Every row gives one point. Any point is a mix of the corners, with weights that add up to 1. It lies inside the corners' shape when no weight is negative. Is each point inside? If not, which corners have a negative weight?

Corners:
(1): +0.51,-0.34,+0.26
(2): -0.41,+0.28,-1.15
(3): -0.56,-0.66,+0.06
(4): +0.36,+0.10,+0.34
Points:
+0.20,+0.06,+0.08 => inside
-0.36,-0.65,+0.24 => outside (2)
+0.08,-0.14,-0.25 => inside
+0.14,-0.05,+0.11 => inside
-0.27,-0.39,-0.02 => inside

Corners:
(1): +0.22,+0.14,+0.56,+0.26,-0.35,+0.64,+0.34,-0.53,-0.94
(2): +0.49,+0.99,+0.81,-0.28,-0.25,+0.38,+0.25,-0.65,-0.33
(3): -0.08,-0.21,-0.35,+0.13,+0.26,+0.02,+0.61,-0.05,+0.47
(4): +0.29,+0.44,+0.40,-0.08,-0.30,-0.40,+0.30,-0.52,-0.46
(5): +0.68,+0.21,+0.60,+0.34,+0.18,-0.33,-0.08,-0.57,-0.03
(6): +0.24,+0.01,-0.11,-0.13,+0.23,-0.08,-0.08,+0.65,+0.17
(7): -0.18,-0.08,-0.12,-0.03,-0.43,+0.00,-0.65,+0.24,+0.29
(8): +0.05,-0.56,-0.97,-0.78,+1.00,+0.01,-0.43,+0.81,+0.97
(9): -0.47,-0.50,+0.17,-0.31,+0.54,-0.01,-0.19,+0.58,+0.43
(10): -0.22,-0.21,-0.83,-0.17,+0.94,-0.04,-0.53,+0.55,+0.64
Points:
+0.10,-0.08,-0.22,-0.29,+0.30,+0.02,-0.21,+0.36,+0.34 => inside
+0.09,+0.01,+0.26,-0.16,+0.07,+0.05,+0.00,+0.01,+0.07 => outside (10)
+0.09,-0.36,-0.62,-0.54,+0.72,+0.00,-0.30,+0.53,+0.68 => inside
+0.17,+0.19,+0.20,+0.07,+0.30,-0.20,+0.36,-0.10,+0.20 => outside (1, 7, 8)
+0.29,+0.20,+0.38,-0.03,-0.11,+0.15,+0.14,-0.20,-0.22 => outside (10)
+0.08,+0.11,+0.00,-0.09,+0.11,+0.02,-0.04,-0.10,+0.15 => outside (6)
+0.00,-0.08,-0.18,-0.05,+0.32,-0.05,+0.06,+0.11,+0.28 => inside

Corners:
(1): -0.35,+0.47,-0.10,+0.28,-0.12,+0.13,+0.13,-0.53,-0.46,+0.05,-0.47,-0.39,+0.04,-0.09
(2): +0.50,-0.03,+0.00,-0.51,+0.22,-1.08,-0.62,+0.12,+0.89,-0.08,+0.81,+0.64,+0.19,+0.15
(3): +0.33,-0.02,+0.01,-0.09,-0.38,+1.00,+0.03,-0.09,-0.41,-0.26,-0.53,-0.17,-0.14,-0.30
(4): +0.10,+0.08,+0.19,+0.40,-0.78,-0.14,-0.16,-0.76,+0.05,+0.26,-0.58,-0.78,-0.52,+0.52
(5): -0.15,-0.12,+0.32,+0.32,-0.17,-0.41,-0.14,+0.21,-0.16,+0.08,-0.32,-0.75,+0.41,-0.25
(6): +0.39,+0.27,+0.27,-0.10,-0.02,-0.28,+0.71,+0.05,+0.19,-0.16,+0.29,-0.16,-1.00,+0.43
(7): +0.08,-0.54,+0.02,-0.21,-0.03,+0.10,+0.28,-0.68,-0.30,-0.03,-1.03,-0.52,-0.06,+0.40
(8): +0.33,-0.03,-0.68,-0.37,-0.10,-0.21,-0.21,+0.55,+0.74,+0.67,+1.28,+0.16,+0.01,-0.48
(9): -0.14,-0.40,+0.40,-0.26,-0.65,+0.57,+0.15,-0.12,-0.79,-0.12,-0.03,-1.01,+0.06,+0.34
(10): -0.15,+0.35,+0.11,-0.13,-0.14,+0.32,-0.23,+0.27,-0.47,+0.30,-0.30,-0.60,+0.05,+0.25
(11): -0.10,-0.33,+0.54,-0.31,+0.72,-0.55,-0.31,-0.04,+0.37,+0.13,+1.31,+0.03,-0.09,-0.03
(12): -0.21,-0.52,+0.46,-0.45,-0.46,+0.39,+0.06,-0.24,+0.01,+0.37,-0.76,-0.31,+0.42,-0.37
(13): -0.39,+0.10,-0.15,-0.03,+0.05,+0.07,+0.53,+0.61,+0.05,-0.51,-0.12,+0.05,-0.96,-0.64
(14): +0.01,+0.08,+0.12,-0.02,-0.22,+0.59,-0.30,-0.26,+0.05,+0.10,-0.17,-1.00,+0.45,+0.57
(15): +0.04,-0.46,+0.13,-0.08,+0.14,-0.47,-0.35,+1.01,+0.57,+0.14,+1.33,+0.69,+0.26,+0.13
Points:
-0.10,-0.10,+0.17,-0.15,-0.19,+0.15,+0.11,-0.02,+0.00,+0.05,-0.24,-0.30,-0.07,-0.10 => inside
-0.18,-0.09,+0.17,-0.16,+0.01,+0.21,+0.08,+0.11,-0.14,+0.07,-0.01,-0.32,-0.04,-0.12 => outside (2, 4)
+0.04,-0.16,+0.16,-0.16,+0.05,-0.14,-0.18,+0.18,+0.20,+0.04,+0.48,-0.05,+0.03,+0.08 => inside
+0.09,+0.04,+0.14,-0.16,-0.27,+0.13,+0.08,-0.29,+0.06,+0.00,+0.00,-0.26,-0.29,-0.02 => outside (5, 7, 10, 15)
+0.31,-0.13,+0.03,-0.12,-0.08,-0.45,-0.02,+0.25,+0.61,-0.05,+0.27,+0.19,-0.24,+0.03 => outside (1, 9, 10, 11)
